Each row of a before or after table is a point. The points were changed in one or more steps. Then noise was added and the rows were shuffled. The steps act on columns, c1 being the first. Name the steps. A step turns or swaps two columns, mirrors them in a line or flattens them onto one, adds a multiple of one to another, or multiplies or shifts one. Angles are multiples of 10 degrees, from the lower column toward the higher: turns from -170 to 170, lines from 10 to 170 but not 90. Use the fewest steps. Two steps may share a column if one is a turn and the other turns, adds or multiplies; they go together, in the order done. Otherwise the lowest column goes first.
In the rows, zero is written as 128.

Before, 12 rows:
[[141 121]
 [159 137]
 [124 140]
 [ 83 102]
 [136 138]
 [ 99 113]
 [ 31 144]
 [139 128]
 [158 121]
 [147 138]
 [130 141]
 [131 130]]
After:
[[ 96 151]
 [129 180]
 [126 178]
 [132 167]
 [ 81 142]
 [158 163]
 [156 174]
 [137 182]
 [ 29 187]
 [147 179]
 [143 159]
 [144 167]]
Steps: shift c2 by 40

Before (9 x 6):
[[108 101 142 151 102 132]
 [149 126 131 111 171  98]
 [ 95 101 152 111 134  75]
 [137 133 114 139 202 160]
 [148 136 102 145 148 143]
 [ 99 133 107 119 119  74]
 [120  81 151 169 116 130]
 [113 122 106 147 144  82]
 [109  70 131 116 123  99]]
After (9 x 6):
[[137 132 114 129 202 160]
 [113 121 106 137 144  82]
 [ 95 101 151 101 134  75]
 [109  70 130 106 123 100]
 [120  82 152 158 117 129]
 [148 137 102 136 148 143]
 [ 99 133 108 110 120  74]
 [108 101 142 141 101 131]
 [150 126 131 101 170  98]]
Steps: shift c4 by -10

Before (12 x 11):
[[ 99 133 126 124 139 126 122 117 105 140 136]
 [157 146 129 119  95 131 116 148 124 117 105]
 [148 138  99 109 116 146 133 150 136 107 110]
 [137 156 133 112 124 139 122 132 152 109 118]
 [150 148 124 137 116 145 141 127 131 111  93]
 [160 152 133 122 125 138 147 151 136 138 112]
 [117 121 125 141 115 157 116 122 126 145 144]
 [ 88 132 120 128 119 115 129 132 145 140 117]
 [ 97 139 139 109 108 145 142 131 121 135 121]
 [105 143 114 140 119  99 165 114 142 104 172]
 [131 107 126 127 125 104 161  97 144 112 162]
 [124 145  99 119 111 100 161  87 149 122 161]]
After (12 x 11):
[[  7 133 119 129 119 117 130 131 144 138 117]
 [ 59 141 113 140 121 103 164 113 143 105 172]
 [ 97 120 125 141 116 154 115 122 127 145 142]
 [ 36 141 138 110 109 152 142 130 120 135 122]
 [188 139  98 110 115 152 134 149 136 108 108]
 [227 152 134 123 124 150 149 152 134 137 113]
 [195 148 123 136 118 157 141 126 130 112  92]
 [155 157 133 112 125 153 123 131 151 108 117]
 [115 144  96 119 112 109 162  88 150 123 161]
 [ 41 133 127 124 137 128 121 117 105 140 134]
 [215 146 128 118  96 141 116 150 124 117 105]
 [136 107 127 127 124  94 161  98 144 113 163]]
Steps: multiply c1 by 3; add 0.5 times c2 to c6

Before:
[[137 189 101 113 124 102 133  97  82 154 177 146 137 124 108 135 109 109]
 [ 66 148 132  97 156 153 137  84 108 152  62 130 155 134 183  95 139 134]
 [ 71 158  88  84 173 145 140 101 113 122  70 124 189 134 144 121 134 137]
 [143  98 132 127 119 120 132 153 140 138  86 122 107 116 137 126 166 157]
 [114 118 121 144 144 139 104 121 147 149  88 113 108 135 109 106 147 130]
 [140 199 104  98  92 114 129  73 133 137 190 112 148 142 106 120 138 149]
 [129 115 125 178 112 141 123 135 112 102  84 108 103 136 131 120 152 153]
 [163 124 119 132 134 172 106 140 130 122 117 112 113 137 143 107 159 147]
 [132 100 102 174 112 141 130 167 122 149 100  98 125 126 138  87 146 148]
 [133 175 105  95 123  95  99  79 142 119 157 110 165 149 159 127 133 112]
 [146 208 100 134 133 106 142 126 157 117 162 129 130 146 140 111 137 140]]
After, 11 rows:
[[163 122 119 131 134 171 105 139 133 127 117 112 113 136 144 150 155 147]
 [146 182  99 135 134 106 143 126 186  68 162 129 131 146 140 145 163 141]
 [139 189 104  97  92 115 129  74 138  89 191 112 149 142 106 135 168 148]
 [132 121 102 174 112 140 130 167 116 162 101  97 126 126 139 168 142 147]
 [114 135 120 145 144 139 104 121 166 150  88 114 108 135 109 149 150 130]
 [133 159 105  96 123  95  99  80 157  90 157 110 165 150 159 129 148 113]
 [137 193 102 113 125 102 134  98  36 109 178 146 137 123 109 120 141 108]
 [130 101 125 179 112 140 124 135  97 117  84 108 104 136 131 136 139 152]
 [ 66 158 132  97 155 153 138  84  89 133  63 132 154 134 183 162 154 135]
 [ 71 147  87  84 173 144 139 101  98 104  70 124 191 134 144 134 143 137]
 [143 111 132 126 119 119 133 153 152 154  86 121 106 115 137 130 158 157]]
Steps: turn c2 and c10 by -40 degrees; add 0.5 times c2 to c17; multiply c9 by 2; multiply c16 by -1

Before:
[[ 85 107 124 136 109 113 147 122 123 143 154 124 121 135 148 129 148 102
  132 109 153 115 154  93 136 122 154 106 107 129 135  77]
 [164 115  86 119 173 126 123 149  85 168  89 121 118 151 117 160 140 159
  119  78 142 141 105 105 169 107 159  96 104 139 136 110]
 [155  86 146 117 115 104 140 151 115 147 151 101 144 119 132 154 142  97
  145 147 146 147 130 112 145  95 140  67 108  98 204 133]
 [121 177 139 184 131 150 103  67 132 111 159 147 142 150 113 143 153 117
   69 119 117 142 119 133 152  98 172  90  98  84 116 165]
 [166 130 124 131  97 118 123 141 143 136 126 154  98 122 130 131 115  98
  125 135 151 121 117 138 148 111 110 103 145 123 108 118]
 [127 146 136 147 147 103 130 112 133 137  92 120 175 139  94 164  88 109
  124 144 144 133 202 178 164 128 129 136  65  81 157 129]
 [107  68 128 120 121 112 120  88 151 125 145 103 111 125 104 109 128 148
   75 118 136  78 135  94 101 117 158 124 152 116  74 160]
 [151 131 130 113 154 150 148 130  77 178 140  88  87 132 165  99 138  88
  103 120  99  99 108 172 203 158 181 110 137 171 131 105]
 [126 104 105 217 146  68 191  94 136 150 169  95 152 110 128 141 122 130
   88 118 135 121  85 126 114  95 184 109 109 161 166 114]]
After (9 x 32):
[[135  87 145 117 115 103 140 151 119 147 151 101 139 147 133 154 142  96
  146 147 147 147 130 113 128  96 141  66 119  98 204 133]
 [ 64 108 124 135 108 112 146 122 125 143 154 124 123 149 147 129 149 102
  131 109 154 115 153  93 129 122 154 106 136 130 135  77]
 [ 87  68 128 120 121 111 119  88 144 126 144 103 116 105 103 109 128 148
   75 117 136  78 134  94 128 117 158 124 125 116  74 161]
 [105 104 105 217 146  68 191  94 134 150 169  94 145 148 128 141 122 131
   88 118 135 119  86 126 127  95 183 108 110 161 166 114]
 [101 177 138 184 131 150 102  66 131 111 159 148 138 158 113 143 153 117
   68 118 117 141 118 132 128  97 172  91 150  83 116 165]
 [146 131 124 131  97 117 123 141 138 137 125 154 107 111 129 131 115  97
  125 135 151 121 116 138 129 112 109 104 121 123 108 118]
 [131 130 130 113 154 151 147 129  93 179 139  89 100 119 165 100 138  87
  102 119  99  97 108 173 127 159 182 109 132 171 132 104]
 [108 147 136 146 146 103 130 112 131 137  92 120 161 192  95 163  87 108
  124 144 143 133 201 179 128 128 129 136 139  80 157 129]
 [144 115  86 120 173 126 123 148  98 168  88 121 121 152 117 160 140 159
  119  79 143 140 104 104 128 106 159  95 152 138 136 110]]
Steps: shift c1 by -20; multiply c9 by 0.7; multiply c13 by 0.7; turn c14 and c29 by 90 degrees; multiply c25 by 0

Before:
[[109 115  86 121 100 149 131 109 161  91 158  97 114  71 156 123  98  80
  162  88  70 156 107 145 103 100 163 106 114 132 138 164 125 175 121 113
   83 125 119 138  94 123 123  92 148 159  96 138  93 156 148 133 142 154
  157  99  92 140 152 110 113 134 141 140]
 [161 152 110 130 156 112 140 136 138 154 165 157 152  97  94  99 160 133
  105 128  80  97 161 163 109 140 116 179 173 170  98 117 135 133 107  90
  148 106 140 138  91  87 133 103 103 107 133 137  93 123 106 149 121 127
  107 139 150 154 165 111 149 166 151 141]
 [164  97  80  99 163 122 142  91 156  94  92 141 136 145 110 157 150 123
  151 141 110 155  98 162  78  96 129 129 125 162 163 118  77 165 172 119
  164 104 116 139 164 111 111 148  91 126 115 117 135 159 144 121 106 169
  152 132 162 155 126 101  87  99 158 173]
 [115 128 145 128 106  84 133  88 157 121 113 129  89 124 159 123 124 135
   89 144  71  84  95 102 129  78 121 151 170 139 146 134  78 130 147  79
   94 158 133 167 136 125 136 148 124  90  75  91 136 146 113  73 131 164
  126 137 113 100 104 153 139 108 142 169]
 [120 151 120 164  92 100 105 112 156 130 164 110 104 123 112 172 130  75
  162 117  99 145 168 152  93 128 159 160 109 144 135 149 100 116 152  97
  129  94  91 146  99  93 174 108 135  99  86 126  99 115 115 149 117 113
  115 181 141 141 185 115 148 150 159  94]
 [153 124 120 121 152 106 140 153 111 162 117  83 153 146 107 142  81 101
  165  85  66 117 147  88  84  88 150 161 142 115  91 141  97 119 105 106
  145 110 170  93 150 115 133 139 150 166 117  85 117 130 163 112 144 160
  119 128 109 156 133 134 168 137 144  94]
 [161 179 131 140  99 112 169  79 149 111 168 110 118 109  90 104  85 131
  161 145 131 151 125  94 104 155 102 111 112 135 104 125  91 110 109 136
  150 140 103 130 145 114 157  72 147 118  70  76  91 130 139  97  89 115
  106 108 171 127 166  92 101  86 159 145]
 [138 115  91  94 137 138 158 134 130 141 141 130 108  67 127 100 133 149
  100 113 128  81  91 125 160 138 163 162 116 148 149 152 137 109 127  69
  103 118  90 132 142  83 152 133  94 148 126  66  97 119 114 152 145 129
  183 141 126  97 133 114 108 150 189 139]
 [141 111 103  83 175  99 144 103 155 161  85 101 139  98 155 140  92 140
  146 110 100 159  96 152 112  96 115 113 173 121 128 172 132 129 166 149
  154 175 108  97 137 105 117 136 118 140  80 117 159 190 152 148  83 158
  139 179 119 157 148 134 140  92 133 124]
 [128 128 136  98 101 100 135 105 157 164 121 141  99  93 148 114 112 152
  100 135  88 139  93 117  80  79 114 145 123 175 123 117  76 129  96 119
  103 175 142 166  88 155 121 145 119 159  86 106 108 106 162  72 126 130
  182 143 156 110 105 139 121 152 136 142]
 [128 113 128 163 113 129 152 157 102 131 116 157 163 135 121 144 121 138
  141  85 137  82 153 154  97 118 162 118 158 116  98 118 126 166 169 117
  111 147 126 170 135  95 107  87 143 142 108 137  97 165  97 101 117 112
  106 118 107 159 134  78 120 168 142 153]
 [119 103 162 117 167 141 137 113 127 104 123 156 120 104 166 100 105 141
  110  69  84 148 125 144 110 147 154 173 104 179 149 141 150 115 173  74
  146 143 109 102 157 115 138  69 104 121 153  81 128 114 132 105 122 123
  105 120 114  95 106 114  98 153 164 114]
 [125 135 111 118 148 120 139  98 109 118 148  99 138 111 133 165  99  97
  168  99 136 119 145 113 147 101 164 167 106 132 127 166 120  93 170 154
  158 106 171 169  98 129 116 142 160 152 120 110 135 161 125 140 121 122
  140 119 102 103 174 125  93 109 133 130]
 [166 165 147 120 173 102 139 107 106  98  96 157  85 112 146 115 129  93
  102 134 141 107 138 115  89 152 140 123 124 198 103 133 127 153  99 148
  126 112 140 112 132 103 153 114 111 134 153  60 135 159 120 109 150 121
  146 110 100 164 165 138 125 168 147 132]]
After:
[[118 103 164 115 164 140 137 108 127 103 126 156 118 102 161 101 105 138
  110  68  84 149 125 142 110 162 154 174 108 182 128 152 142 113 173  75
  146 143 111 101 151 114 136  69 104 119 152  83 127 116 132 103 123 123
  107 117 111  93 105 112  99 152 164 117]
 [128 128 137 100  98 100 136 107 156 165 121 140 101  94 117 114 113 151
  102 135  86 138  93 118  81  75 115 143 120 174 130 104  85 130 100 119
  106 176 143 167 163 155 121 142 117 159  86 108 108 105 162  73 124 130
  181 140 154 110 106 137 123 155 135 141]
 [114 114  85 119  99 147 131 109 160  93 157  98 113  70 134 123  94  77
  161  87  71 159 107 144 104  88 163 107 113 134 127 197 113 175 122 115
   83 123 117 137 158 123 124  94 147 156  95 136  93 156 149 130 141 154
  155  97  91 141 152 113 115 135 142 139]
 [154 128 122 121 151 105 142 155 107 163 117  82 153 145  81 142  80  98
  164  84  67 115 145  87  84 135 151 161 143 115 127 156 100 118 108 107
  144 110 169  94 141 113 135 143 149 163 120  83 118 133 161 111 142 160
  117 128 107 154 130 135 167 138 145  94]
 [127 113 124 165 114 128 151 157 103 133 113 156 163 134 113 146 123 137
  143  81 138  80 154 151  97 130 164 118 155 117 128 109  91 168 168 118
  110 146 130 171 131  95 106  86 142 144 106 138  97 162  95 100 114 112
  102 116 106 160 134  77 118 166 142 153]
 [163 177 131 142 100 115 168  80 148 110 167 114 117 110 119 105  87 128
  162 146 128 150 121  92 105 152 102 112 112 135 128 122  68 106 109 136
  151 140 103 132  83 115 158  73 144 116  69  76  93 131 137 100  89 114
  107 110 171 125 164  90 102  88 158 147]
 [120 151 119 164  93  99 106 113 157 133 164 110 106 120 124 170 132  77
  163 114 102 145 168 152  94 100 157 159 110 146 131 169  92 113 149  97
  128  92  91 150 107  94 175 110 135 100  87 130 101 113 112 149 115 112
  116 184 141 140 187 114 148 151 161  95]
 [161 155 108 130 154 113 142 139 137 154 163 158 150  94 124 101 160 137
  105 126  78  98 162 161 111  97 118 178 173 169 127 105 124 132 106  91
  146 105 141 139  87  86 132 106 106 105 133 136  90 123 107 152 121 127
  108 137 150 150 163 110 147 168 150 136]
 [115 128 144 126 107  83 132  89 157 122 115 131  88 123 108 122 123 138
   90 146  72  85  94 101 128 119 125 151 170 140 128 141  93 130 147  77
   95 159 132 165 184 126 135 152 125  90  74  91 138 148 115  73 133 164
  124 138 114  99 104 154 138 111 140 168]
 [165  99  82 101 160 121 143  88 157  96  90 141 135 145  86 154 150 124
  150 139 110 156  97 163  79 150 128 130 124 165 129 107  57 164 166 119
  165 103 117 138 142 112 111 146  91 126 114 118 134 158 142 123 110 171
  152 131 160 156 127 103  89  99 157 171]
 [125 137 108 116 147 120 137 101 108 119 146  97 139 112 117 166  98  98
  167 101 133 118 145 113 148  89 162 168 103 132 127 202 117  93 171 155
  153 104 173 168 139 128 115 141 158 154 121 110 133 161 128 140 120 119
  139 119  98 103 172 121  93 108 130 129]
 [168 169 148 121 174 103 140 107 106  97  96 158  90 114 156 114 130  93
  102 135 140 107 139 116  93 138 142 127 122 199 128 138 135 155  98 149
  127 113 139 112 127 105 152 115 107 132 153  59 135 155 119 109 149 122
  144 110  99 165 166 141 124 170 150 132]
 [138 116  92  94 138 138 158 131 130 143 142 129 109  66 131  99 131 148
   99 116 128  79  93 125 159 143 163 159 118 149 128 176 127 110 126  69
  102 118  90 136 126  83 152 136  92 149 129  68  96 119 112 153 148 129
  184 142 126  97 134 115 109 149 191 136]
 [140 110 102  83 173  98 144 104 156 162  85 100 137 101 119 139  92 140
  146 110  98 162  98 151 113 128 115 113 173 120 128 214 134 129 165 149
  155 175 109  94 171 104 118 135 117 140  79 114 161 191 154 149  83 158
  141 179 116 155 147 135 138  90 130 125]]
Steps: turn c26 and c41 by -70 degrees; turn c15 and c41 by 50 degrees; multiply c31 by 0; multiply c32 by 2; add 0.7 times c60 to c33
